Each row is a point. Each copy is the shape, with its points in the same order, stretched, turned, moved and blurred by noise. Is it also mirrored, or only turned?

Shape:
[-13 23 1]
[-42 -34 1]
[-16 1 -20]
[11 0 43]
[13 37 14]
[-20 17 -9]
[-1 -33 -2]
[-28 36 42]
[14 -37 -19]
Copy 1, 9 rows:
[-25 22 13]
[-18 -46 -4]
[-24 1 -19]
[22 3 38]
[-4 42 18]
[-35 7 2]
[14 -34 -22]
[-27 23 60]
[18 -29 -45]
Copy 1 is: only turned
Copy 2 (9 x 3):
[-10 30 -17]
[-48 -34 -25]
[-3 -4 -23]
[-44 8 31]
[-4 47 14]
[-11 21 -24]
[-19 -32 6]
[-48 45 -14]
[0 -45 20]
Copy 2 is: only turned
Copy 3, 9 rows:
[-16 -15 15]
[-16 8 -47]
[-7 -19 -16]
[6 40 29]
[-6 -7 46]
[-20 -21 1]
[20 19 -30]
[-43 7 46]
[34 12 -35]
Copy 3 is: mirrored
Copy 4 (9 x 3):
[-16 25 2]
[-35 -23 -44]
[-4 12 -25]
[-27 -21 37]
[-7 25 36]
[-15 24 -12]
[-5 -33 -20]
[-54 26 28]
[17 -35 -25]
Copy 4 is: only turned

Shape (7 x 4):
[-11 9 -44 10]
[-30 -9 11 33]
[12 -28 8 13]
[8 -34 18 -13]
[22 -33 32 20]
[-2 8 -13 6]
[-12 37 -20 -2]
Copy 1, 7 rows:
[-3 1 -60 19]
[6 -20 -7 45]
[21 -16 -2 -5]
[-1 -27 16 -24]
[28 -13 19 -3]
[-2 8 -28 11]
[-19 25 -37 23]
Copy 1 is: only turned
Copy 2 (7 x 4):
[43 -11 -10 3]
[-1 -20 42 -2]
[-27 -4 7 23]
[-42 -17 -10 15]
[-54 8 18 28]
[13 -2 -7 -5]
[34 0 -14 -30]
Copy 2 is: mirrored
Copy 3 (7 x 4):
[-26 -2 -44 18]
[-34 -7 11 27]
[11 6 15 33]
[20 -19 15 26]
[18 11 34 29]
[-13 4 -19 9]
[-28 0 -31 -16]
Copy 3 is: only turned
Copy 4 (7 x 4):
[-33 2 -33 -28]
[-11 -15 -21 42]
[24 10 -18 2]
[36 -11 0 -6]
[39 20 -14 21]
[-13 5 -8 -4]
[-43 6 0 -16]
Copy 4 is: only turned

Shape, 10 rows:
[29 35 1 -2 13 -15]
[31 19 20 23 11 12]
[-5 16 -6 30 18 29]
[5 -40 -12 1 -24 1]
[1 29 -38 9 -11 -14]
[14 19 -31 -19 35 -13]
[20 7 10 2 -25 23]
[-29 35 1 2 9 -11]
[-3 -60 -29 -8 -6 6]
[-22 -22 27 19 41 -16]
Copy 1:
[-5 39 31 2 -8 2]
[23 22 29 2 -6 30]
[-1 9 4 2 -9 52]
[11 -32 4 -19 -21 1]
[-25 20 2 18 -35 0]
[-38 27 34 -16 -7 7]
[27 10 8 -16 -29 20]
[-12 35 -20 5 7 10]
[-9 -50 11 -33 -13 8]
[6 -10 3 -9 49 17]
Copy 1 is: mirrored
Copy 2 (10 x 6):
[37 24 -12 36 40 -26]
[36 7 22 38 28 3]
[24 -4 -5 21 14 45]
[7 -4 12 -23 -34 -15]
[32 43 -36 14 -2 -4]
[39 -5 -45 8 37 -21]
[20 29 29 -6 11 -1]
[-10 19 -41 32 29 7]
[7 -34 -2 -42 -39 -11]
[-19 -55 -11 46 8 4]
Copy 2 is: only turned
